Rows are points. Any point is a mix of the corners, with weights that add up to 1. It lies inside the corners' shape when no weight is negative. Say inside or outside, and name the corners with a negative weight.

Corners:
(1): [-95 -82  24]
(2): [ 29  16 -70]
(3): [-29  19  23]
(4): [ -4 -34   3]
Points:
[-54 -69  -9] => outside (3)
[-44  -7  41] => outside (2)
[  6 -22 -31] => outside (3)
[-17   2 -10] => inside
[-17 -33 -23] => outside (3)
[-37  -9 -11] => outside (4)

Corners:
(1): [-24  -5  42  29  48   8]
(2): [ -8 -27  52  25  27 -22]
(3): [-15   6  15  24 -13 -19]
(4): [ -9  14  26 -95 -15  14]
(5): [ 21  13  40  16 -24  20]
(6): [-36 -31   8 -13  -4  13]
(7): [ 13 -13 -48  11 -20  13]
Points:
[ -6   5  15 -56 -12  11] => inside
[-19  -4  36  12  31   6] => inside
[-12   2  21 -58  -9  11] => inside
[  9  16   7   9 -23   7] => outside (2, 6)

Corners:
(1): [ -3 -19  31  19  11 -34 -20 -48  -6]
(2): [ 22  25  72  23  24 -43  25   3  39]
(3): [ 27  25  -2  11  55   4  35  11 -25]
(4): [-43   0   4  13  -9  65  27   8  -5]
(5): [-95 -37  -3 -10   0 -35 -12 -13  24]
(6): [ 21  -3 -13  36 -11 -61  -5   9  -3]
(7): [-55   6  -4  20 -12  50 -40   4  28]
(8): [ -7 -41  -2  17  24 -26 -22  24 -16]
(9): [ 25  59  50  -6 -14 -73  38  13 -31]
(10): [ 15 -27 -13  -1  -7 -18 -22   0  26]
Points:
[-11  10  16  12   4  -4   8  15  11] => outside (1)
[-23 -18   5  12   7  -4  -8  -9   9] => outside (9)
[-1 13 12 12 10 -9 13 -2  1] => outside (8)
[  9  -2  -1  19  -5 -39  -2   5   2] => inside
[ 19  -9  -4  14  -4 -34   3 -19  21] => outside (7, 8, 9)
[ 10  -3   3  26  -2 -44  -3   1   0] => inside
[-15 -27   3   8  -6 -21 -21   1  14] => outside (3)
[-18 -15  -8  15  -1  -8  -6   1  -7] => outside (2)

Corners:
(1): [ 25   5   7   8  -1   5  -6 -95 -20 -50  -8   0]
(2): [ -1  -6   1 -20 -18  40 -70 -32 -15 -18 -38   8]
(3): [-77  -3 -32 -26 -17  11   1  22  19 -11 -31  10]
(4): [  7 -10 -23  51 -20   0 -17  -9 -28 -10  16  40]
(5): [ 65 -31 -64  56  21  36  25  41  31 -13  60  31]
(6): [-12  -6  29   6 -35  61  27 -33 -31 -16  12  25]
(7): [ -6  45   2  27 -16  31  14  20  28  30  -6  35]
(8): [  6  40 -17  17 -34  -4 -42 -23 -11 -72  -2  12]
(9): [ -3  -1  35   8 -68 -35  -5 -28  -8  10  22 -44]
(10): [-29  -6  36  36  63 -12  -4 -15 -18 -36  16  -1]
(11): [-25  16 -40  66  -5  37   6   1  22  -1  20 -12]
(12): [-30  29   8  10  22  24  29  31 -42  40 -31  -5]
(13): [ -3  34 -58 -15  21  19 -37   4 -29  19  30  28]
Points:
[ -2  19  31  14 -31  22 -13 -51 -38 -21   1   4] => outside (3, 5)
[ 15  35   2  45   6  65  -8 -31   9 -46 -10   2] => outside (3, 4, 9, 13)
[-17  20   9  19 -47  25   5 -21  -8   0 -17   1] => outside (5, 10, 13)
[-14  -6   8  14  -6  20   9 -16 -14   4  10   6] => outside (8)
[-47   0  -8  17   3  18  34  46  -1  38   5   6] => outside (1, 2, 8)

Corners:
(1): [-36  17 -10 -16  16  16 -47 -12  55  -2  53  13 -25 -63 -10  39  -5  28
  13  35]
(2): [ 40  42  39 -18  38   6  55 -17 -22  -4  12 -12 -14  44  38  -4  34 -13
  58   1]
(3): [-59  15 -26 -30 -24  25   1 -31 -40  -7  21   9  12 -54  26   8 -21  13
  39 -32]
(4): [-35   4 -16  86 -21 -26  23  72 -42  39  22 -35  29  78  58 -37 -22  19
  16  64]
(5): [ -7  17  -5  60 -66 -43   8 -14 -51  12  44 -26  36  66  31 -56  30  62
 -26  48]
(6): [-39 -59 -34 -15  26  14  20 -36   0 -10  37  22 -32 -29 -56  43 -42  47
  19 -32]
(7): [-44   2   8  -8  18 -44  29 -39  24  46  35  -5  -1  36  58  21  18 -22
  -3 -32]
(8): [-68 -44 -61 -27 -17  16  -5  27  79 -37  17  10  17 -42 -28  -1  22  42
  33 -26]
(9): [-19  60  34  45   4 -10  26  -3   1  47   5 -35   0  11 -31   0  25 -26
   1 -28]
(10): [ 16 -14  61   4 -13 -22  17  17  -2  53  55 -16  27 -32  30   4   9  -6
  39 -26]
(11): [  1 -33 -29 -38   8   5  -7  19  12  -1 -18  14 -23 -75   1  32  10  -3
 -35 -39]
(12): [-29  12  31  21 -95 -44  13   7  -6  23  -2 -40  -8  71  30 -73 -33   9
  -3  55]
(13): [-21  23 -19 -20 -74 -30  58  59 -48   8  42 -81  28  75  25   8 -29  48
 -17  50]
(14): [-43 -40 -19 -72  51 -18 -14  -7 -12 -23  28 -13  11 -61 -45  -4  -2 -14
  17 -16]
(15): [-11 -22 -25 -18  17  24 -39   6  41 -60  36  22  32 -31 -10  21 -45 -13
 -29 -48]
(16): [-45   7 -13 -56  41   0  15  27  14 -38  61  46 -46 -74  -6  -6 -11  20
   4 -68]
(17): [-34 -13  31   5  -8  13 -28  11 -33  23  32  -8 -22  68   5  15  50  -6
  27 -22]
(18): [-29 -11 -56 -26 -38 -45  14  10  -5 -44  47  45 -12 -28 -18  49   1 -36
  22 -12]
(19): [-40  20  87  22  12 -17  36   0 -24  24   6  37  34  29  19   7  33  -5
  -8  17]
(20): [-13  28  50  12  21 -73 -13   7  16 -15 -15  -6  -3 -14  22  46   7  36
  24 -51]
(21): [ 12  33   0 -25  12 -26  -2   3 -11  64  -3  47  23  38 -12  -4  -7  11
  39 -26]
Points:
[-37  -3 -15 -15 -10   1   1   2   4  -4  23   4   5 -24   6   7  -2  15
  19 -15] => inside
[-33   1   4  -2  -4 -16  13   2  -9 -11  42 -12   4   1   7  -4   6  14
  12   0] => outside (11, 21)
[-25 -15 -14 -41   3 -15  16 -12  27 -31  37  11  -1 -56   6  21 -16  22
   2 -18] => outside (4, 9, 17, 21)
[-21  -2  -9  -8  -8  -5  12   6  -9   4  29   1   4   2   7   1   0   4
   8  -2] => outside (20)

Corners:
(1): [-21  -4 -33   9  -7  -3  11  17  24  26   3  15 -14  19  10   4  13   9
  32  -1]
(2): [-18  14 -28  -4  -1  -9  12  14   4  10  15  -3 -12  16 -16   2   9  14
  -1 -14]
(3): [ -9   6 -42  15  -7 -24 -15  15  -8   2  -4  12   8  -1   0   3   1  21
  15  -6]
(4): [ 50  -4   9  -3  11 -18  18   2  -2 -16  14  17   5 -30  -4  -7 -36   8
  33  -1]
(5): [-25   6   3  43  -4 -19  24   9  30 -12   5  20 -10 -41   4   2  19   2
   8   8]
(6): [ 18  12   8   0 -31  -2  -4 -24 -15 -15  21  -6  17   8  -6  -8   9 -42
  21   1]
(7): [ -5  -1   2  21  -3  11  23  11   4 -14  -3  19  10  21   4 -10   4  16
  15  16]
(8): [-14  10   3  -5   4 -10 -64  25  12  -5  15  15  -1   6  -1  -7  20 -18
  -3   5]
(9): [-16  12   2  -3 -29  -6  24  19  20  -9   5  23  19  -6  12   4  -4   2
  10   0]
(10): [-26  -4 -75   3  -6 -13   7 -11   3  -3  16  22 -12   1   0   1  26  17
   5   0]
(11): [-20  10  -4  -3 -13 -28  17  16   3  12  50 -30   9  16  14  16 -11  15
  25  24]
(12): [ -9 -40   7   8  -8  -4  27 -70 -11  13  -1   4  -2  23   1  -5   1  14
   2  -5]
(13): [-21  15 -18  -5  -7   0 -11  19  10  -9   3 -19   7 -68 -31   4  33  13
   8  28]
(14): [ 28  10   8  -9  -8 -17  31 -23  -4   3 -13  14  -6  24  13   4  11  12
  12   2]
(15): [ 95  -1  -3  -1 -20  -3   0  21 -12  -3  10   6  -3  -5   1  -5 -14  11
  -3  24]
(16): [ -6   9  -6   4  -4   5  -1  16 -15  12  17  16  -9  -9  15   0  19   4
  14   6]
(17): [  3  12   9  23 -16   0   0 -10  -9 -19 -16   8 -17 -34  16 -12 -57  12
  12  43]
(18): [-19 -35   1 -10  -4 -11  23  18  -4  -8  -9   7 -11  20  10  -5   9  -3
   7  -3]
(19): [ 26  13 -34  -9   3  10  -3 -11  15  -8 -10  -9   7 -12  19  -8  11   4
   4 -12]
(20): [  6  -3 -84  16  -3 -15  18 -10  -4   4  -1  11 -12  15  16  55   1  17
   7 -11]
(21): [ -4   9  -3   8   1 -16  28  15  -4  13   3  13  14  19  13 -12  -6  -8
   0  36]
Points:
[ 26  -2   8   3 -20 -23   1   6  -2 -13   4  -4   0 -15 -10  12 -18   6
   8   7] => outside (1, 7, 10, 16, 19, 21)
[  8   3 -13 -15 -22  -2  -3 -12  -7  -2  17 -14  -4  -1   4  11  12  -2
   1   2] => outside (1, 3, 4, 5, 7, 21)
[ 5  2 -4 -1 -8 -6  6 -2 -1 -1  6  4  2  3  4 -9  1  6 11  9] => outside (5, 20)
[  3   1 -23   4 -11  -8   0   8   9  -9   4   8  -1  -9   3   3   7   5
  17   6] => outside (2, 12, 16, 21)
[  6  -2 -30  14  -9  -4   1 -11   0  -6 -12  14  -9  18   3  -5   7   3
   0   4] => outside (4, 9, 11, 13, 16)
[ -3   6 -18   2  -5  -6   8   5   4  -1   6   3  -1   1   0  -1   7   7
   8   1] => inside
[  3   0 -11   6  -7  -8  10  -1   0  -1   3   9   0  -3   8   2   1   6
  13  10] => outside (2)
[  1   4 -11   4  -7 -11   8   1  -1  -2  10   1   2  -2   4   1   1   7
   8   9] => outside (1)

Corners:
(1): [-35  33  58 -35  28 -31 -21  29  11 -53  20  14   9  25  -4 -48  27  24
 -10  50]
(2): [-34  60 -14   6  78  37 -42 -52 -10 -60  54 -33 -45  50  12  36 -41 -24
  13  12]
(3): [-11  36   9 -33 -29 -70  35   5 -19 -47  23  38  40  42 -25 -12 -36  20
  18 -14]
(4): [ 32 -14 -45  15 -20  44 -39   4   9  27 -63   5 -37 -33  78   8 -50 -17
  38 -52]
(5): [-20 -17 -40 -20  20 -11 -20 -23 -54  -6 -27  11 -49  25  -5  44   2  -2
 -19 -35]
(6): [ 25 -51   6   2 -22  25 -33 -28  21 -32 -28  35  56  10  67 -10  43 -26
  64 -33]
(7): [-18 -10 -24   5   8  29  21 -15  43  43  55 -25  45  36  86  -6  52 -70
  22 -35]
(8): [-56 -24 -64  43 -15 -23  27 -23 -63  20  34  -8 -41 -17 -22   9  12  14
   6   3]
(9): [ -7  -5 -37 -21 -17 -60  40  49  38 -46  80  -8  -4  15 -53 -18  54  13
 -76  40]
(10): [ -9 -63  33 -62 -21   2 -24 -83  28 -55  23 -23 -22  -4  34  27 -95 -40
  34 -16]
(11): [-21  44  13 -43 -11   3 -21 -41 -43 -47   8  53  37 -33   6  12 -34  15
 -25 -23]
(12): [ 39  18 -13 -21 -25  22  25  10   0  51  21 -27  40  27 -23 -12   5 -18
  -6  34]
(13): [ 48  36  17 -60  -9 -49  33   7  31 -13  44  80 -14 -56  65   3  38  51
   9  62]
(14): [-18   2 -32  17   0  25  24 -27 -37 -12 -44 -42   2 -27  20  50   8 -33
 -23 -54]
(15): [  8  68   4 -62  59  25  43 -18  25 -20 -51  41  25  -6  -4 -70  33  42
 -54 -47]
(16): [-31  -8 -95 -12  62  16  63  -1 -29  46 -55  83  27  -7  44 -24 -58 -10
 -39   7]
(17): [-60  62  20  13  22  32   1 -47 -31 -24 -16  85  -1  38  31  14 -82  63
 -48  15]
(18): [ 73 -32   6 -22  68 -30  44  11 -64  14   6   7 -56 -39  82  20 -40  50
 -50 -13]
(19): [ 50 -56  52 -16  43 -41  12  21  30  33  64 -44  25   4 -44  13 -57 -40
  14 -12]
(20): [-42 -28 -42  22 -40 -65 -37 -54 -25  23  18  42  78   7  72  -7  44  24
  16  50]
(21): [-57  41  -3  13 -33  11  12 -81  20 -53 -32  58 -11   3  12 -44 -10 -73
   2 -43]
Points:
[ -2  -5  -7  -9  11 -10   6  -9  -5  -3  24   7  15   3  21   4  -7   6
  -5   4] => outside (5, 21)
[-12   0 -29 -13  18   1  21 -10  -1  10   3  26  14   3  37  -7  -7 -11
  -8  -2] => inside
[-21   3 -17  -3   9   2   5 -23  -9 -11   3   6  10  12  15   0  -9 -14
 -11 -15] => outside (13)
[  1  -3 -14   0   4  -7  14 -16   0  -1  21   1  -7  12  18   8  -6  -3
  -3  -5] => outside (1, 11, 16)
[  5  -3 -16 -17  12 -10  15  -9  -9  -3   8  12   0  -8  30   0  -1  -5
  -5  -8] => outside (17)
[  4   5  -8 -25   1 -15   9 -11   4 -13  11  18  10   0  16 -13  -3  -5
   1 -10] => outside (14, 17)
[ -9  23  -8 -30   1  17 -10  -4  -5 -21   9  14  20  20  26  19  -9  -5
 -11   2] => outside (8, 15, 18, 19, 20, 21)

Corners:
(1): [  7  16  28   8   5  -7  -7  20   8  -9 -15 -21 -40   0 -16  20 -28 -11
  35  -5]
(2): [-11  -3  23  10   3 -33  -5 -61   3   0  -4 -12  15   6  -6  10   3  -7
  -2 -74]
(3): [ 18 -22  19 -32 -20  -2 -27   6  -7  -2 -21 -12  -3   1 -18   6  42 -22
   4 -67]
(4): [ -3  -4  10 -44  19 -18  16  21  -2  10  11 -10  13 -15  11  -8 -15 -20
 -61  -5]
(5): [-18  -3   2  15   4  -2 -24 -26  -1 -18  14 -15  11 -18  -5 -10 -14 -16
  -4  -4]
(6): [ 18  -4  16 -24 -28 -23 -16 -21   1 -11 -12 -25   2 -17 -15  -6  15  22
  15 -28]
(7): [  0   8  -1   7  32  32  33  17   6 -26  35  12   9 -24  -9  34   6  21
 -83   6]
(8): [-11  35  25   6  14  -4  -8  23  -5  -8   6   3  18  -7   0  -1 -12  -6
  33   8]
(9): [  7  -6  -3   5  25 -13 -20  -2  12   7   7 -19  -4  -7  18 -21  -2  12
   9  16]
(10): [ 16  -1  -7  15 -15  -3   2  23 -14 -20  13   0 -37  -2   8 -14   1  -9
  26  -1]
(11): [ 44  28 -11 -22  17 -24  -2  -9  -3 -18 -44 -26  -9   6 -13  -9 -22  -7
  21 -17]
(12): [ -3  66   0   2  26  16 -17   2   9   0   0 -13   7 -19   7  10  -8 -17
 -75  19]
(13): [ -1 -21  21  10 -23  47 -17  16 -25  69   6  13 -39 -15 -17 -31   7 -10
  26  -9]
(14): [ 17 -13 -36   9 -34 -27 -10   5 -14   6 -45 -27   3  -5 -13  16   1   1
   4 -12]
(15): [ 15  28  21  -3   2  95 -18  22   3 -15  10 -12 -20  10  63  11 -10 -24
  26  21]
(16): [ -5   4 -14   0   6   6   1  18 -12 -23 -30   6 -29 -20   4 -18  27  33
  -4  13]
(17): [ 15  -9  18   2  11 -18   7  -9  -6  -1  13  62  -5  33   5   2  15 -25
   0   4]
(18): [ -1 -19 -21 -23  -4 -17  -8 -28 -16   9  10 -17   2 -15 -11   3  21  -5
   6  -2]
(19): [-21  10  18   7  -3  -3 -11  -1   8  10   6 -15  12  26  -8 -11 -14   5
  12   1]
(20): [  0  30   4 -51  19 -16 -11  32   9  14  15  34   1  -7   7 -15 -31   3
 -18  -7]
(21): [ -5  24  22   7  20   9  13  22  34  -2   8  14 -12 -11  -9   1 -16 -12
  19   7]
Points:
[ 2  6 10 -4  3  1 -4  2 -3  2  2  5 -4 -2 -1 -1 -1 -8 -2 -9] => outside (9)
[  3   7   4  -3   3  -6 -10   1  -3   3  -5  -3  -3   0   1  -3  -3 -11
   5  -5] => outside (6, 7)
[  1   9   4  -5   9   2  -6   0  -1   4   8  -4   0  -4   2   3  -6 -14
 -10  -4] => outside (6, 16)
[-1  5  9 -4  3 -2 -6  4  2  0  0 -5 -2  2 -2 -4 -2 -3  2 -6] => inside
[  3  15   2  -9  13 -14  -9   7   4  -9  -6  -5   1   0   4  -1 -11 -11
   1  -5] => outside (6, 7, 13)
[  6 -16  16   1 -18  -1   0 -11 -11  -2   0  -5   7   3 -12   2  11 -16
  25 -29] => outside (1, 9, 12, 16, 20)
[  2   9  11  -3   6   1  -5   2   2  -1   7  -5   2  -3  -2   4  -5  -9
  -3 -10] => outside (16)
[  5  18  11  -6  20   9  -3   6  -3 -10  10   3  -9 -15  17  -7 -11  -4
 -24   4] => outside (3, 14, 18, 19, 21)
[  5   9  -1  -3   7   1  -8   6  -1   1  -2 -10 -12 -18   1  -6  -7   2
   3   0] => outside (3, 17, 19)

Corners:
(1): [  8 -34  65  65 -60  34  -8 -52  -9   2 -40  23  -3   1 -33  -6 -59  26
  37  27]
(2): [-30 -44 -54 -40 -29  25 -33 -25 -28  16   6 -33 -10 -23 -11 -16  -3   1
 -20  18]
(3): [-29  50  46  45   2 -40  23  -5 -21  25  32 -27  -8   2 -15  -9  40 -20
   1 -76]
(4): [ -2  47 -55 -33 -10 -48 -69  40 -12  35  63  48  -1  69   5  27   5  66
  61  15]
(5): [-13  26 -24  -7 -16 -30   1 -35 -45  71  15  58 -27  44   9 -28 -34 -21
  30 -12]
(6): [ 48 -25  77  38 -36  34 -42 -50 -17   4 -95  70 -56 -39  17 -59 -22  27
   0  51]
(7): [ 41 -46 -24 -18 -18  17  -5  19  -5 -48 -11  63 -29 -55  21  35  28  31
  47  31]
(8): [-29  53  54  26  16  -4 -19  60  30 -47  22  50  -7 -16  23  55  68 -44
  -8   5]
(9): [ 43 -39  62 -26  23  28  31  -7   0  13  19  14  -5   3  35  12  19  -3
 -43  -7]
(10): [ 22 -30 -56  26  59  -7   9   7  -9  28 -63 -28 -34  27   3  10   7 -32
   8 -34]
(11): [-25  23 -38  24  42  -2 -20 -47 -56 -68 -49  19  -5 -44 -27  72  -2 -19
 -41 -53]
(12): [-22  47  52  13 -12  38 -38 -17  -5  42 -26 -10  49 -42  40 -32 -81  59
  -6 -24]
(13): [ 24  49  37  35 -45  -5  41  78  28  15  32 -10  37 -37  13  29  39   4
 -40  26]
(14): [  4 -17  14  28  45  -7   3  50  44 -13  20  29 -17   6 -59 -42  19  -7
  24 -56]
(15): [-50 -24 -29 -58  -6   3 -36 -75  -1 -14 -51  44  45 -18  46  13 -87  62
 -21   1]
(16): [-53  44  34 -60  31 -27 -58  34 -52  76 -45 -12  49 -30  15 -51 -43   3
 -13  -2]
(17): [  8   2 -24  48 -40  11  -1 -19 -65  -5 -20 -30 -12  24 -47 -36 -63  13
 -25 -71]
(18): [ 82 -41   1  44 -48 -38   6  48  -8  46  43  17 -30 -30  42  17  19 -31
 -46  41]
(19): [ 17  30  13  11   4 -14   1  42  57 -11  68 -30 -41  51 -48  43  25  -9
  17 -24]
(20): [ 44  14  72  72 -58  61 -13  28  48 -69  -8 -50  53 -62   1 -44  -5  16
  48  41]
(21): [  1   5  44 -29 -41  -4 -34  41  20  14   4  49  19 -22 -25  30  26 -35
  30  -2]
Points:
[-26  11   8  -7  24 -22 -16  23  -5  25   1  21  17 -13  14  28  15 -11
 -23 -19] => outside (5, 6, 7, 17, 19, 20)
[  2   5   4   5  -7  -3 -10   9  -3   8  10   9   2   1  -5   7  -5   5
   5 -10] => outside (6)
[  2   7   5   9  -8  -2 -11   9  -8  10   4   0   3  -6   0   2 -10   3
  -4 -13] => outside (6)
[ -7  19  23  -7 -12  -3 -12  23   6   9  20  10  18 -19   6   8   6   3
   6   3] => outside (6, 10, 17)
[ -3  -3  11  15 -11  17 -17 -16  -1  -8 -14  14  -8   9  -8 -14 -25  17
  16 -23] => outside (11, 13, 16, 18)
[ -2   7  13   3 -11   0 -22  -3 -14  18  -9  14  -5  -9   3 -12  -8   8
   3  -1] => inside
[  1  15  20  11  -3   4 -15   5   1   1 -12  16   0   0  -6   4 -11  10
  13 -15] => outside (2, 18)
[  9   8  23  21 -11   3  -6  15   8   0   2  13  -3  -8  -8  -3   3   3
   7  -3] => inside
[  1  13  10   5   1   8 -11   5  -1  -8  -6   2   4 -11   7  -7  -4  10
   4  -9] => outside (1, 18, 21)

Corners:
(1): [ 19  -7   4 -17  20 -41  11 -36 -24  14  26  52  55  76 -40 -27  45  31
 -65  -8]
(2): [-29  17  43 -19  16  36 -55  -3  -1  -3  84 -31  -8  41 -10 -17 -26 -92
  32 -48]
(3): [ 64  69 -21  56  23  27  -9  53  24  46 -11  26  23   2  54 -22 -36 -14
  -1 -42]
(4): [ 23  55  44  18  10  28  29   4  27  32  14  82  47 -37   2  19 -21  19
  57  14]
(5): [ 52  43 -26  24   6  19 -21 -27 -59  -5   5  31  12 -35   1 -20  32  40
 -45  17]
(6): [-13  -1  14 -23  63  -5  28   0  -4   3  53  19 -13   1  24 -76   7 -55
  52 -52]
(7): [  0  42 -60  -8  30 -42   1 -12 -31 -14  44   6  58   4 -76 -19  19  79
 -32  43]
(8): [ -8 -40  12 -31 -25  21  32 -16  -5 -24 -38 -47 -11 -28 -29   2 -14  10
 -20   7]
(9): [-41 -21  37 -43  51  10 -42   7 -40 -30  38 -20 -46  16  18  32  48 -34
  49 -52]
(10): [ 52  39  28  31  63 -14  19  16  52 -28  20   5   2  15  65   3 -52 -50
 -15 -13]
(11): [ 76  16  37  10  31   3  -8  19  38  14  -6  16  58 -17   8 -48 -26 -26
  36  18]
(12): [-15  -7   6   4  42  48   0  53   3 -61  47  24  48  63  36 -73 -41 -35
  28 -19]
(13): [  9 -52 -18 -27 -17  66 -15   9  19 -32   4 -27 -23 -43 -28  39  29   6
  19 -30]
(14): [-40 -45 -65  -8 -30   6 -39 -39 -26 -26 -36   2 -21 -39 -11  44  51 -23
 -28 -10]
(15): [  4 -22  30  17 -42   0 -36  39  -3 -42   0   7 -51 -42  11  11  45   3
  -1  -5]
(16): [-30 -35  -1  42 -21  62  18 -12 -26 -11  -6 -67  -8 -19   9  27  51  20
  32 -10]
(17): [ 49   6  -6  14  23  16   5  21  12  14 -10  13   1  32  47 -30 -37  -8
  18  63]
(18): [ 64  18  -4  35 -10 -15  22  33  -4  44   5  36  67 -33  69  -2 -32  -9
 -10  42]
(19): [ 32  13  36  44 -16  -2   0  25  57  45  18  31  47 -29  46 -18 -25  69
 -15  15]
(20): [  9  95  35   1  25  34  40  48  64  19   2  22  54  14  19 -34 -12 -23
   2  39]
(21): [  8 -51 -45  39   5  18  -1   2 -21  32 -29 -25 -23 -45 -28  24  45  19
 -95  23]
Points:
[ 20  29  -4   8  29  18   8  11  -2   5  19   9  30  10   1 -19 -10  -4
   8   0] => outside (14, 15, 19)
[  5 -14  -4   8  -3   4   5   0   2   5 -10   1   6 -26   3  17  25  12
 -12  -2] => outside (2, 5, 12, 17)
[ 5 -4  9  2 12 16  4  9 12 -4 16  0 11 -3  4 -2  1 -8  8  0] => outside (3, 5)
[ 36  14  -9   6  21 -10  22   9  23  14   2  31  50   7  -3 -24 -17  11
 -25  21] => outside (2, 5, 9, 15, 16)
[  6   5   3   9   7  16  -4   5   0  -5  12   3   9 -10   7  -1   9  -7
   1 -11] => outside (17)
[ 17  10  16  12  20  12  -1  15   4   3  12  14  15   2  26 -18  -4 -15
   6  -6] => outside (7, 13)
[ 23   4   7  16  10  15   2  11   8   1   7  12  11  -4  20 -15  -4 -11
  -5  -1] => outside (7, 9)

Corners:
(1): [ 13  -9   6  10 -41  60  45  -9  51  75 -58 -19  12 -38  -8  43  28 -29
 -53  58]
(2): [-14  -1 -21  16  49 -74  16  31  -3 -78  29   7  12 -41   5 -50 -75  -9
   8  18]
(3): [ 44  21  38 -24  16 -72 -46   2   2 -54  16  58  -3  -1  30 -61  19  -5
 -17   0]
(4): [ 11  26  28 -37  21  57  43   2  -6  24  27   5  47  -6  13  57 -15  62
 -34  22]
(5): [-38  39 -71  24  63 -31 -35  -7  -1 -94  28  -9  59 -58 -10 -53 -54 -30
  25  61]
(6): [-48 -23 -29   0  14 -29  17 -45  19 -11  -3  -9 -39  -3  25  49 -31  17
   4  41]
(7): [ 48 -57  14  14  -2   6   5 -25  -8  64 -31  29 -37  -1   0  26  33 -15
  -3 -38]
(8): [ -7  39  35  14   2  28 -20  29   5 -64  33  22  42  26  33  32   7 -66
  17  46]
(9): [  0 -33   4  14  10  -2 -15   7  39 -29 -27  34 -34  -7  -6 -18  41  30
 -55  16]
(10): [ 11 -39  25 -10 -20  -8  -5 -33 -18 -12   1   7  -7 -29  12  26  27  25
 -22 -24]
(11): [-20 -19  18   8  32 -26  12 -34 -41  36  35  17  32  32  14  -2 -32 -18
 -11 -24]
(12): [ 25  -2  -5 -46 -10  20  34  12 -25  15 -10 -13  38  32  -5 -33  26 -59
  47 -18]
(13): [ 26  40  24  -3  49 -23   4   6  30  58 -95  52  29 -36   1 -44  51  31
 -71 -38]
(14): [  1 -33  48  12 -14  24   3 -36  24  66 -70  54 -20   0  34  10  49  23
  24 -37]
(15): [ 24 -75  27 -24  28   6   6  17  23  -8 -40  -2 -34 -49 -52   9  15  -2
 -52  51]
(16): [ 28 -23  -2 -33 -53  37 -30 -73   0 -17  21  53  30  13 -22  53  -1   5
   9  -4]
(17): [  4  28  27 -27 -11  49   6 -34  -8  49 -64  -6  -3 -30 -33 -29   3  21
 -40 -28]
(18): [-50 -11  35 -23  50  32  34  31  61   4   0  19 -39  32  68  -5  14 -49
  26 -15]
(19): [ 66 -42  40  -1  46  -7 -22  29  33   3 -42 -11  14 -27  -1 -50   2 -10
 -46   0]
(20): [-36 -77  31  27  46   0  29 -29   9  44  10 -79   3  21 -52  -6  43 -64
  47 -23]
(21): [-20 -48 -17  -1  33 -43  -6  31 -14  64 -12 -40  30 -49 -62 -26 -46  19
 -37   2]
Points:
[ 11 -22  21  -7   3  30  11 -28  10  29 -26   8  -2  -4   4  26  21  -8
  -7  -4] => outside (2, 3, 9, 21)
[ -7 -13   3  -2  16  -9   5 -11   9  -3  -9   4  -3 -11   2   2  -5  -2
  -9  11] => inside
[-12 -12   2  -2  19   0  12 -10   7  12  -8  -1   8  -9  -9   2  -5 -10
  -7  13] => outside (10, 19)
[  2 -11  11  -8  13   9   0 -13   7  13 -15   9  11  -7  -4  -3  10  -7
 -10   1] => outside (2)
[-11 -18   2  -3  -2  -1   5 -23   2   5 -20   5   9 -16 -11   5   4   0
  -3   5] => outside (3, 4, 7, 18, 19)
[  5 -11  13  -4  16  -4   2  -7   5   4  -3  12  17  -4   2   4   5 -13
  -4   4] => outside (9, 17)
